Each row of a before or after table is a point. The points were changed in one or more steps. Then noise was added and the rows were shuffled. The steps act on columns, c1 being the first. Write out the steps. A step turns or swaps two columns, mirrors them in a line or flattens them onto one, adds a multiple of one to another, or multiplies or shifts one. Angles are multiples of 10 degrees, from the lower column toward the higher: turns from -170 to 170, lines from 10 to 170 but not 90. Use the fewest steps. Two steps may share a column if one is a turn and the other turns, adds or multiplies; they go together, in the order done. Otherwise the lowest column goes first.

Before, 8 rows:
[[-45  -8 -20]
 [ 40  38 -45]
 [ 29 -57 -18]
 [-22   0  -9]
 [  1  44 -44]
 [ 46  15 -24]
 [-20 -34  15]
 [-13 -12 -13]]
After:
[[-17  41 -31]
 [-33  15  24]
 [ 44   8 -68]
 [ 23 -42 -35]
 [-20  10 -22]
 [-51 -41 -29]
 [ -3  23 -18]
 [ 49 -30 -70]]
Steps: turn c1 and c2 by -80 degrees; multiply c3 by 1.6

Before:
[[ 53 -80  14  -2]
 [-33   7 -23   3]
 [-39  -4 -37  14]
 [ 23  19 -50  30]
 [-37  -8 -48  -2]
 [ 12  28   0  14]
 [-33   9 -32  13]
 [ -1  20 -39  57]
 [-13  30 -27  -7]
 [-18   8  17   5]
 [ -1 -16  13  30]]
After, 11 rows:
[[-53   6 -38   1]
 [  2 -17  21  12]
 [-60  -7 -77   0]
 [ 19  29  -1   6]
 [  0  19 -63  22]
 [-63  -3 -62   4]
 [-20  29 -44  -2]
 [-31   9  29   3]
 [ 81 -82  22   0]
 [-52  10 -51   5]
 [ 35  21 -80   9]]
Steps: multiply c1 by 1.6; multiply c3 by 1.6; multiply c4 by 0.4

Before (9 x 6):
[[  6 -83  -3  40   2 -17]
 [ 21 -95  -3  68 -34 -30]
 [-20   7   8 -17  -9  -3]
 [  3 -41   6  64   1 -36]
 [ 14 -19  22 -18 -28   7]
 [-32 -23  -2 -23 -13   1]
 [ -5  13 -14   4  17  33]
 [-11  -3  32 -28  23  11]
 [-33 -14  33   4 -12  28]]
After (9 x 6):
[[-10  -4 -41   0  25 -10]
 [-33 -13 -23 -23 -13 -28]
 [-33 -23 -13  20 -14  -2]
 [ 13 -17 -29   0 -28  -9]
 [ 20 -95  45 -52 -35  31]
 [  2 -41  37 -52   0  36]
 [-19   6 -17   8  -9   3]
 [  6 -82  28 -30   2  16]
 [ -6  15  12   6  17 -31]]
Steps: turn c3 and c4 by -140 degrees; multiply c6 by -1

Before:
[[-21   5  48 -22  23 -10  35  52]
 [ -9 -11  -7   6   2 -16 -13  36]
 [-12 -24 -24  -4  -7 -31   5  23]
 [ 11  20  33 -27  42  -7  33  16]
 [ 10 -19  14  -5  -8 -35 -13  34]
 [ -4  -8   9   2 -11   1 -12   0]
 [ 11  -2  -4   0   7 -16  15  49]
 [  8 -19  -5  -2  27  18 -18   4]
 [  9 -21 -24   6 -34  -3  -7  26]
 [  6  -1   8  29   8   9 -21  -3]
 [ 19 -31  50  22  25  33  -6 -18]
 [  2  15  56 -39  37  12  15  33]]
After:
[[ 14  -2  -1   2   5  45  21  -1]
 [ 41 -16  12  -7   0  96  13  24]
 [ 30 -12  -9   5   8  39  14  25]
 [-21  -3   8  29   9 -22  -1  22]
 [ 29   3  48 -20  21  17  25 -16]
 [-65 -30  49  19  40 -76  -5   0]
 [  1 -23 -22   4 -22  11   9  15]
 [-36 -17  -7   0  37 -46   1  20]
 [  0  -6  10   1  -8  -4  -2  15]
 [  2  20  34 -27  31  26   8 -30]
 [-19  14  57 -42  31 -32  13  -4]
 [ 58 -23 -25  -7   4  77   7   6]]
Steps: multiply c6 by 3; turn c1 and c6 by 150 degrees; add -0.5 times c2 to c5; turn c7 and c8 by -70 degrees; multiply c7 by 0.4

Before, 8 rows:
[[-27  47  -3 -30  22  46   9 -10  -1]
 [-32  -4 -15 -26  -4 -12 -52  -6   3]
 [  0  42 -28  27   2 -37 -54 -12 -26]
 [-22  54  -7 -26   7  47 -37 -12  18]
 [ -9  51 -14 -27 -40  34   6 -21  -5]
 [-28  26  -5  95   6  40 -24  18  -8]
 [  2  40  11  55 -20  -1   2 -12  11]
 [ 25   2   4 -24  19  44 -14 -17  -5]]
After, 8 rows:
[[-29  45  -3 -29   4  49   8  -1  -2]
 [-18  28  -4  94 -10  39 -24 -25   7]
 [  1  41  11  55 -22  -4   4   9 -14]
 [-27  54   0 -27 -12  46 -36   7 -16]
 [-31  -4 -13 -26  -3 -12 -52  -2  -3]
 [ 18   3   2 -21   0  51 -15  28   7]
 [-13  50 -19 -25 -48  17   7  14   7]
 [ -4  38 -27  27  18 -34 -54  10  25]]
Steps: mirror c1 and c8 in the line at 10 degrees; turn c5 and c6 by 20 degrees; multiply c9 by -1

Before (14 x 11):
[[ 17  27 -66 -29  -8  11  -8  42  30   1  59]
 [  2   5 -80 -37  -6 -50 -67   5  23  27  41]
 [-81 -50  37  40  46  35  23  12 -33  19 -37]
 [-95 -21  46   4   5  52  38 -63 -15  25 -53]
 [ -2 -20   6 -63  32  13 -32 -13  17 -10  11]
 [-14  33 -16 -32  31 -52   4  30  48  35  63]
 [-20  74 -40 -26  14  -9  -2  61  23  45  31]
 [-53  -2 -19 -40 -15 -23 -49  -2  33 -61  21]
 [-37 -17   4 -20  -9 -16  13  -9 -10 -14  43]
 [-14   7  -6 -31   8 -25 -15 -36 -44 -40   4]
 [-60 -51  62   9 -30  38  21  -9 -25  46 -23]
 [-19 -39 -18  13   2   4  28 -32  28   2 -20]
 [ 11  14  -2 -39 -15 -50 -26  19  21 -33 -14]
 [  0  41   0  38  12   9 -30   9  35  36  48]]
After (14 x 11):
[[  1  37  33  -3 -49   9 -17   9 -45  -1  16]
 [-84 -49  16   0  41  38  20  12  34  38  46]
 [-18 -40  -2   0  21   3 -38 -34   6 -16  -1]
 [-16   8 -43   5  -9 -24  46 -36   9  -9   7]
 [-92 -18  25  -1  53  48  -2 -60  42  49   5]
 [-30 -19 -11  -2 -45 -19   2  -9  18   6  -7]
 [ 17  28   4  -2 -60  12 -20  42 -20 -64  -9]
 [-57 -50  43   1  29  42  13  -6  30  63 -28]
 [ 12  14 -35   3  13 -50  -7  16 -34  -1 -15]
 [-16  36  35  -3 -61 -52 -43  26 -22 -17  30]
 [ -2 -22 -12   1 -11  13   7 -10 -35   6  33]
 [-56   1 -58   2 -22 -23  -7  -4 -58 -14 -19]
 [-22  74  50   3 -37 -12 -23  60 -12 -39  14]
 [  0   8  23  -1 -42 -51  17   2 -68 -79  -4]]
Steps: swap c3 and c10; multiply c4 by 0; turn c5 and c11 by 90 degrees; turn c7 and c9 by 120 degrees

Before, 8 rows:
[[ 58  -7 -22  10 -26   6  32   0  -4  22 -11 -22]
 [ 39  21  24   8 -19  20 -35  24  42 -16 -42  45]
 [ 11  33  -4 -30   6 -16 -34  78  19 -50 -46  54]
 [-58 -27   8 -36  -7  10  12 -30 -19  63  23  -8]
 [ 63  -2  -6  57 -15 -29  -7  31 -33  -5  32   6]
 [-49  19 -28 -16 -17 -26 -44  59  69 -21 -38  54]
 [-12 -22  32 -26   3 -43  53  -8   1  77  49  24]
 [ 40  17 -10  21  41 -33 -12  11  18 -15 -17  44]]
After:
[[ 27 -21 -23 -12 -13 -49  27  -5   9  18  -6 -23]
 [-47 -15 -33   6  -7  39 -44  55 -71 -25 -38  56]
 [-13 -11  -8 -48  -8 -74  -8  33  42 -11  36   6]
 [-54 -12  36  24  24  -6  52  -5   1  73  46  19]
 [ -8 -17   4  37  11  65  13 -32  13  65  26 -19]
 [ 39 -17  25 -15 -17 -28 -35  21 -44 -17 -37  45]
 [-25  34 -13 -21  19 -55 -12  11 -10 -15 -12  50]
 [-16  13  -8  23 -14 -23 -36  80 -26 -49 -44  59]]
Steps: multiply c6 by 1.3; turn c1 and c6 by -70 degrees; turn c2 and c12 by 20 degrees; turn c2 and c5 by -60 degrees; turn c4 and c9 by 170 degrees
